Each row of a before or after table is a point. The points were changed in one or more steps. Then noise was added and the rows were shuffled. The steps act on columns, c1 being the first. What was done? A step turns or swaps two columns, mirrors them in a line or flattens them onto one, adds a multiple of one to another, or multiplies or shifts one. Angles are multiples of 10 degrees, from the lower column toward the higher: turns from -170 to 170, lines from 10 to 170 but not 90. Use the fewest steps. Two steps may share a column if one is a turn and the other turns, adds or multiplies; they go together, in the order done. Otherwise the lowest column goes first.
In the rows, zero is written as 128.

Before, 11 rows:
[[150  66]
 [109  94]
 [ 94 145]
 [116 166]
 [115 151]
 [193 101]
 [119 181]
 [143 140]
 [163  51]
 [154 115]
 [106 184]]
After, 11 rows:
[[129 194]
 [154 170]
 [201 129]
 [158  96]
 [118 125]
 [168  79]
 [114 211]
 [103 176]
 [126 181]
 [131 208]
 [163 145]]
Steps: shift c1 by 10; shift c2 by 30

Before, 11 rows:
[[132 118 137 215 131 163  60 134]
 [174 148 126 158 161 133  99  91]
 [177 155 130 121  65 132 110 191]
 [144  99 135  99 100 135 127 123]
 [ 94 155 143 142  71 126 108 125]
 [122 117 164 138 127  88  98 149]
 [138 111 188 109  87  72 128 141]
 [129 167 165 156  88 134  75 130]
 [147 107 139 198 172  64 109 133]
 [150 100  76 101 111 111  73  70]
 [131 179 131  90 101 134  92 138]]
After:
[[193  71  78  85  98 110 170 155]
 [190 133 168  67  63 139 120  94]
 [190 133 139  82 195  61  72 157]
 [127 122 135 136  83 138 149 152]
 [116 127 140 101  39 127 118 100]
 [209  94 128  92 174 134 118 106]
 [127 147 191 136  64  69 148 142]
 [153 140 135 107  88 131 177  75]
 [226 139 135  30 129 161  74 137]
 [193 193 133 114  23 129 141 103]
 [154 148 161  90 125  89 133 141]]
Steps: turn c4 and c7 by -110 degrees; add -1 times c4 to c1; turn c2 and c8 by -90 degrees; multiply c5 by 1.6

Before, 11 rows:
[[114 144 109 108 117 125 123 151 130 136 173 150 122 103]
 [116 124 145  99 151 143 140 140 121 104 176 150 115 139]
 [102 137 142 132 116 138 135 143 141 104 128 100 148  94]
 [129 156 143 138 108 141 111 112 117 107 141 118 109 118]
 [142 134 134 101 136 112 117 143 136 110 130 149 153 145]
 [100 147 149 123 107 152  88 126 131 115 125 117 116 147]
 [115 162 116 147 124 159  96 139 151 119 129 112 110 125]
 [126 109 147 134 105 113 136 107 121 123 157 103 149 145]
 [100 117 120 147 124 145 110 117 119 135 135 138 156 138]
 [131 132 148 133 138 132 132 125 123 152 142 102 140 130]
 [104 125 130 115 122 106 120 113 117 109 152 111 108 130]]
After (11 x 14):
[[108 143 108 145 118 125 113 190 130 147 241 150 122 103]
 [131 110 147 121 104 113 152 148 122 125 201 103 149 145]
 [130 132 148 147 137 132 140 164 123 108 163 103 139 131]
 [ 95 147 150 119 108 152   7 165 131 142 121 117 116 147]
 [139 134 134 127 136 110  95 183 136 170 134 150 153 144]
 [121 155 144 104 109 141  77 151 117 130 160 118 109 118]
 [103 162 115 110 124 158  32 179 150 112 132 113 110 124]
 [102 118 121 123 125 144  74 156 119 101 145 138 156 137]
 [118 124 145 122 149 143 163 180 121 175 247 151 115 139]
 [104 123 132 118 123 105 105 152 117 156 188 112 109 130]
 [ 99 137 142 106 115 137 149 184 141 139 128 100 148  93]]
Steps: add -0.3 times c2 to c1; turn c4 and c10 by -120 degrees; multiply c10 by 1.3; multiply c7 by 3; shift c8 by 40; multiply c11 by 2.5

Before, 8 rows:
[[113 164 120 140 166 120 118  90 123 171 135 121 116 127 102 111  75 142
  125 119 141 162 150 124 105 117 141  84 158 120 114 140]
 [103 141 137 143 126 183 141 123 125 132 104 152  84 136 131 165 148 111
  134 141 121 108 115 139 137 149 112 155 107 163 122 162]
 [118 136 162 106 137 143  79 102  94 118 115 167 126 134 144 124 119 145
  138  78 142 152 154 156 150 140 128  89 139 146 110 143]
 [170 157 115 131 178 129  98 146 165 147 108 131  93 143 125 100 139 120
  102 152 128 104 107 104  89 127 139 126 138 139 128 117]
 [132 121 173 161 179 129 141 153 110 146 102  96 126 135 155 122  75 119
  138 154 156 161 134 116  90 171 159 146 177 131 119 108]
 [112 161 141 102 108 114 133  84 115 152 108 101 118 123 137 107 101 114
  121  95 157 115 106 162 110 160 102 111 115 158 122 146]
 [165 150 155 113 162 121 110 118 100 128 145 158 126 175  99 158 148  90
  151 142 118 169 161 157 138 124 106  83 120 106 110 165]
 [129 163 129 126 107 151 109 154 133 155  88 122  83 158 111 149 141 159
  142 130  92 146 129 103 149  98 139 114 107 113 116 179]]
After:
[[145 135 161 106 124 143  81  99 151 117 101 166 126 132 143 123 117 141
  137  77 142 150 103 152 147 142 127  89 122 109 108 142]
 [100 155 116 132 138 127 100 147 166 145 181 126  92 145 128  99 111 121
  103 149 127 102 149 107  90 125 136 125  24 128 125 118]
 [135 141 138 143 105 183 143 125 141 132 128 154  85 137 134 163  88 110
  136 141 121 109 139 136 140 147 112 156 223 119 123 160]
 [161 164 119 141 154 118 121  88 156 169 131 121 119 127 103 114 168 147
  125 116 141 161 104 121 104 121 139  84  87  92 113 143]
 [161 120 174 160 135 128 141 153 188 147 131  96 126 135 156 122 161 120
  135 156 159 159 121 118  91 169 158 145   7  86 118 108]
 [115 165 128 126  84 153 110 155 130 154 131 120  81 155 112 146 128 159
  145 131  89 148 130 103 147  98 140 117 178 144 114 179]
 [ 96 154 154 114 160 120 108 115 157 128 109 156 126 174  96 159 134  90
  150 140 116 169  95 159 139 127 104  86  77 156 111 166]
 [130 159 139 100 104 114 134  85 125 151 114  97 121 126 136 108 127 114
  122  96 158 111 152 162 112 158 102 111 189  91 121 147]]
Steps: turn c1 and c29 by -140 degrees; multiply c29 by 3; turn c5 and c11 by -60 degrees; turn c9 and c11 by 110 degrees; turn c17 and c30 by 130 degrees; multiply c23 by -1

Before:
[[111 177  38 151 121 131 154  93 158 114 185 101 123 121  84  73 152 159
  137  73 175 184 150 157  81 106 132 137 126 153 108 170 130 159 184 171
  144  78 181 175 158 167  86 118 137  89 165  94 125  66  89 129 114 107
  130 161 122 116 112 111 175 135 110 150]
 [133 116 112  78  89 149 122 143 139 157 131 120  93 148  76 119 179 176
  110 105 117 129  90 125 157 115 116  80 161 176 139 150 110 166 138 141
   98 104 122 112 231  71  88 110 139 144  81 159 110  76 146 116 122 138
  149 134 166  55 144 139 140 106 143 129]
 [ 39 123 128 193 165  91  54 192 146 135  88 101 216 103 138 110 105 110
   81 155  59  94 161 122 100  73 198 111  77 100 148  72 183 117 145 111
  160 100  41 121  85  66 173 164  91  97  86  71 140 176  90 154 103 105
   79  79  35 157  79  97 133 135  73 136]
 [ 61  55 123 155 163 129  87 174  89 120 140 116 139  88 176 124 104 104
   91 132 117 103 198  86 159 141  98 121 121  75 163 168 196 117 134  89
  158  79 119 100  95  51 175 234  56 142  99 135  90 165 160 184 121 133
  102  94 132 197  44 200 105  99  94  39]
 [117 150 131 141 130 148 154 106 110 119 160 123  90 121 126 128 194 155
  137 149 146 109  78  78 165 193 151 101 182 132 153 134  98 141 105 123
   84 131 138 149 167  98 131  79 164 134  86 181  80 111 141 126  69 150
  140 133 125  86 121 176 119 103 147 122]
 [142 141 126  78 102 123 156 112 152 204  96 110  98 169 132  89 185 170
  154 118 134 112 107 112 115 158 118 106 221 111 149 158 144 153  76 144
   87 152 141 100 173  91 117  77  96 113 137 160  85 102 142 119  98 164
  188 167 139  86 120 162 119 113 117 127]
 [109 140 118 128 128 168 133  95 162 161 163 129 141 135 124  98 142 164
  118  71 189 183 122 142  96 131  72 129 176 167 116 167  98 159 122 198
  112 136 155 131 218  98 144  92 151 142 120 148  76 118 164 113  81 110
  173 112 110  98 143 185 122 120 154 120]
 [104 153 168 133 112 124  92 117 115 193 155 126 153 138 174 157 147 180
  146 167 122  58  94  99 143 150 149  69 192 164 126 143  86 171 138 158
   94 115 103  70 124  75 156 129  97 136  80 142 138 148 151 138 114 169
  161 182 163  83 146 135 109 107 137 122]
 [165 181  61 109 114 175 165  82 162 146 126 100 122 117  55 100 160 184
  150  75 174 182  90 126  99 188  48  93 137 165 146 173  74  91 103 163
  140  93 164 135 167  97 107  88 135 125 112 106 140  93 140  94 115 145
  147 167 131  78 114 166 121 136 155 141]
 [110 140 103 134 158  92 115 150 136  72  99  66 201 157 138  94  84 143
   36 161 117 181 142 156  65  58 198 162  86 110 122 129 169 136 182 144
  185 115 109 153  76  92 202 171 120 128 108  64 193 120  65 105  84 137
   39 116  71 111 136  89 221 190  76 145]
 [103 175 103  84 101 150 177  98 131 114 174 109 127 121  53  95 165 176
  145  79 142 191 138 149  99 136 111  95 141 163 157 172 113 113 150 183
   81 160 165 136 174 123 112 149 141 133 127 110  67  97 162 130 129 161
  146 187  98  73 126 227 136  95 109 141]
 [ 23 118 150 119 176  43  96 214 128  94  76 103 176  96 127 163  84  97
   48 135 127 120 133 125  51  82 224 140 108 100  95  95 155  99 204 105
  149  73  98 113 108 101 206 164  91  75 105  54 205 168  74 124  83 116
   63  95  78 141 113  90 138 196  27 115]]
After (12 x 64):
[[142 142 126  79 103 130 155 143 150 202  95 112  97  86 132  88 185 169
  154 118 134 113  93 114 138 157 118 106 221 111 149 159 144 152  78 110
   86 154 141 100 173  90 117  77  95 111 139 161  84 101 137 118  96 163
  185 169 138 170 120 163 120 113 148 126]
 [164 179  62 108 112 147 164 126 160 146 126 101 123 132  55  99 160 183
  151  75 174 181  69 127 150 188  48  93 139 166 146 172  73  91 102  87
  141  93 163 134 167  97 106  88 134 125 112 108 141  92 112  94 115 148
  131 167 132 196 114 166 121 134 160 140]
 [111 178  37 151 123 104 152 108 158 114 183 102 122 154  84  74 151 157
  136  74 175 184 164 158 167 107 131 135 125 155 109 171 131 159 184  78
  144  79 182 174 156 167  85 116 136  88 165  94 125  67 157 128 113 108
  138 162 121 159 113 111 175 135 115 149]
 [133 115 112  77  88 150 121 188 138 157 131 119  94 105  77 117 179 177
  110 109 119 129  66 124  98 113 118  79 162 176 140 152 109 168 137 122
   98 103 120 112 230  71  87 110 137 144  80 159 110  76 122 116 121 139
  138 134 167 176 143 140 140 106 151 130]
 [ 23 118 147 122 175  48  97 185 126  93  77 104 175 184 128 162  85  96
   46 134 127 120 136 125 208  83 222 139 110 102  94  95 154 100 206 139
  148  74  98 112 108 100 207 163  89  75 107  54 206 167 159 123  85 116
  120  95  78  62 113  91 139 196   9 116]
 [ 38 125 128 193 166 108  53 161 145 136  87 101 219 167 138 108 103 109
   81 154  60  94 180 122 157  72 198 111  78  99 147  72 182 116 144 138
  158 101  43 121  86  66 177 167  91  98  87  71 140 176 149 154 104 105
  113  79  36  66  79  97 132 134  57 138]
 [118 150 130 142 128 158 154 137 111 119 160 123  89 127 126 129 195 155
  136 151 146 109  47  79  94 195 152 101 180 133 154 135  98 141 105 138
   85 131 138 150 165  98 131  78 164 135  84 182  81 113 114 126  69 152
  129 133 126 175 120 176 119 105 151 124]
 [109 140 118 126 125 143 130 123 164 161 164 129 142 105 125 100 144 163
  117  72 189 184 119 142 148 132  70 129 176 166 116 169  98 157 124  52
  114 136 155 130 218  98 143  93 150 142 120 146  75 116 100 114  81 109
  154 113 111 173 143 184 123 121 172 118]
 [103 155 167 135 113 158  90 147 116 196 155 125 154 109 174 156 146 179
  147 168 120  60  74  98 110 149 150  69 194 162 126 143  86 171 138 101
   93 115 103  70 125  74 157 129  96 135  80 140 137 146 113 136 116 168
  150 181 163 169 146 134 110 108 152 122]
 [110 141 103 134 158  64 115 157 135  73 101  68 201 135 141  94  83 143
   35 160 118 181 152 156 190  57 199 163  86 113 122 130 168 137 183 102
  185 115 110 155  75  91 203 171 118 128 107  64 194 120 198 106  83 138
   78 116  70 125 137  90 222 188  38 144]
 [106 175 104  84 101 120 177 141 135 114 172 111 128 116  53  95 165 179
  145  78 141 192 145 150 147 135 111  96 141 162 157 172 114 113 150  68
   82 160 165 136 174 122 112 149 142 134 127 111  67  96  94 127 129 161
  154 187  98 191 127 228 135  95 120 140]
 [ 61  56 123 156 163 142  88 119  89 120 140 117 137 147 176 126 105 104
   93 132 116 104 239  85 104 140  98 121 121  73 162 169 197 116 134 174
  158  80 120  99  94  51 174 233  56 143  98 136  90 164  82 185 121 134
  123  95 134  46  43 198 104 100  84  40]]
Steps: add -0.5 times c22 to c6; mirror c8 and c58 in the line at 160 degrees; turn c14 and c51 by 150 degrees; multiply c23 by 1.6; turn c25 and c36 by 170 degrees; turn c55 and c63 by 30 degrees

Before (8 x 64):
[[ 75 151  52 165 153 160 117 133 121 146 102  65  92 186 159 164 103 125
   72 110 143 135  92 189 126  98 113  99 200 130 104  52  93 134 170  84
  144 104 163 189 140 152 107 150  73 121 149 112  69 141 108 116  44 104
   79 122 120 109 145 112 165 123 107 132]
 [120 110 160 142 105 113 120 147 122 171 125 152 107  84 118  69 101 138
  122 154 125 143 121 147 106 124  83 113  97  90 113 213 163  55 124 131
  151 131 139 116 162 151 118  87 181 111 145  72 111  81 156 153  91 150
  132 180 151 158 152 171 135 153  95  63]
 [ 89 111 152 139 124 115 116 136 118 141 177 177 149  92 100  93 141 133
  100 162 147  91  98 146 119 120 153 141  97 109 141 243 158  78 103 168
  100 125 114 106  96 160 135  93 159 150 148 105 119  78 159 137 109 156
  108 179 167 131 170 142 143 143  96  86]
 [ 62 146  89 189  62 125 132 120 192  70 137 135 124  72 176 143 189 185
  228 101 129 174  86 114 175 192 163 109 177 121  29  89 132 164 166 144
  111 165  41  69 124 145 125 133 104 126  60 178 143 169 101 107 106  88
  111 113 147  88  97 137 214 139 135 202]
 [128 149 136 150 137 130 165 147  98 152 164 141 139 131 115  38  45 150
   56 133 176 123 157 146 113 129 113 143 105 108 165 236 157  43  97 118
  139 137 125 106 150 128 145 105 204 149 115 117 141  94 140 159 131 219
  137 180 154 146 172 167 157 108 115  94]
 [ 88 159 110 147 138 141 134 108 103 159  73  30 101 151 129 147 149 112
   89 173 135  87 100 148 113 130 131  79 168 155 134  87 129 168 117  63
  161 130 149 161 152 155 134 151  45 117 140 118  99 137 142  97  70 123
   92 124 121 110 162 107 180  97 120  83]
 [116 181  62 138 167 161 123 115 121 127 117  75  98 147 138 144 125 102
   75 118 134 116 128 138 109  80 125 115 161 137 138  50 118 145 115  95
  138 115 163 186 142 151 105 123  57 147 111 144  97 139 152  93  39 103
  110 113 118 142 148 154 175 143 153  70]
 [ 72 134  82 192  55 127 133 143 154  73 148  98 107 106 168 165 178 130
  172  94 160 143  79  78 145 190 162 149 180 134   7  77 101 160 121  97
   76 138  54  43 120 108  79 125  77 138  77 142 114 170  89  89 136 111
  124  76 151 110 140 123 192 162 153 172]]
After:
[[ 62 147  89 189  62 123 132 144 192  71 136 135 124  71 176 142 190 186
  228 100 126 174  87 113 175 191 163 108 177 122  30  90 133 164 166 119
  111 165  42  68 124  85 125 133 104 119  42 123 142 170 101 137 107  88
  114 113 148 126  97 136 214 139 135 202]
 [ 71 134  82 192  56 126 133  96 153  73 147  98 108 105 168 164 179 130
  172  94 105 142  79  78 146 190 162 148 179 134   6  78 101 161 123 144
   76 139  54  43 121 117  79 124  78 106  70 106 114 170  90 108 136 111
  141  75 151 153 139 124 191 163 153 172]
 [ 88 157 110 148 138 148 134  64 103 159  73  30 100 151 128 147 149 113
   89 173 116  86 101 148 114 130 131  80 168 155 134  88 129 167 117 108
  161 131 150 160 153 102 134 151  45 110 132 127  99 136 141  94  71 123
   96 124 121 110 162 108 180  97 119  83]
 [ 89 110 152 139 125 107 117 168 119 142 177 177 148  92 100  93 140 133
  100 162 123  90  97 146 119 119 153 140  96 110 141 244 158  79 103 136
  101 125 114 107  97 120 134  93 159  94 160 123 118  77 159 126 110 156
  131 180 167  98 170 143 143 143  98  85]
 [129 150 136 151 138 131 165 118  99 152 165 141 139 133 115  36  45 150
   57 134  95 122 157 146 114 130 112 143 105 108 165 235 157  42  98 147
  139 137 125 106 150 145 145 105 204 101 138 111 142  94 140 159 131 218
  162 181 153 121 171 167 157 107 116  95]
 [119 112 159 141 104 104 121 131 122 171 124 153 107  84 118  68 100 139
  122 153 123 142 121 148 107 124  84 113  97  90 114 212 162  55 124 146
  151 130 139 116 162 149 117  87 182 144 183  96 111  81 156 136  92 152
  122 180 151  96 153 172 134 153  95  63]
 [ 75 151  52 165 153 179 117  84 121 146 101  65  93 186 158 163 103 125
   73 110 111 135  91 189 125  98 113  99 200 130 104  51  92 134 170 134
  145 104 163 189 141 101 107 150  73  96 150 130  69 141 108 108  45 105
   92 122 120 112 146 112 165 123 107 132]
 [115 181  61 138 167 181 123  96 122 126 117  74  97 148 137 143 123 103
   74 117 132 115 127 139 109  80 125 114 161 135 139  51 118 145 115 115
  138 115 163 186 143 134 106 123  57 101  94 130  97 139 151 103  39 102
  126 113 118 102 148 154 176 144 152  69]]
Steps: multiply c6 by 1.6; swap c8 and c36; turn c21 and c46 by -150 degrees; turn c46 and c55 by -40 degrees; turn c42 and c58 by -110 degrees; turn c47 and c48 by 40 degrees; turn c47 and c52 by -20 degrees
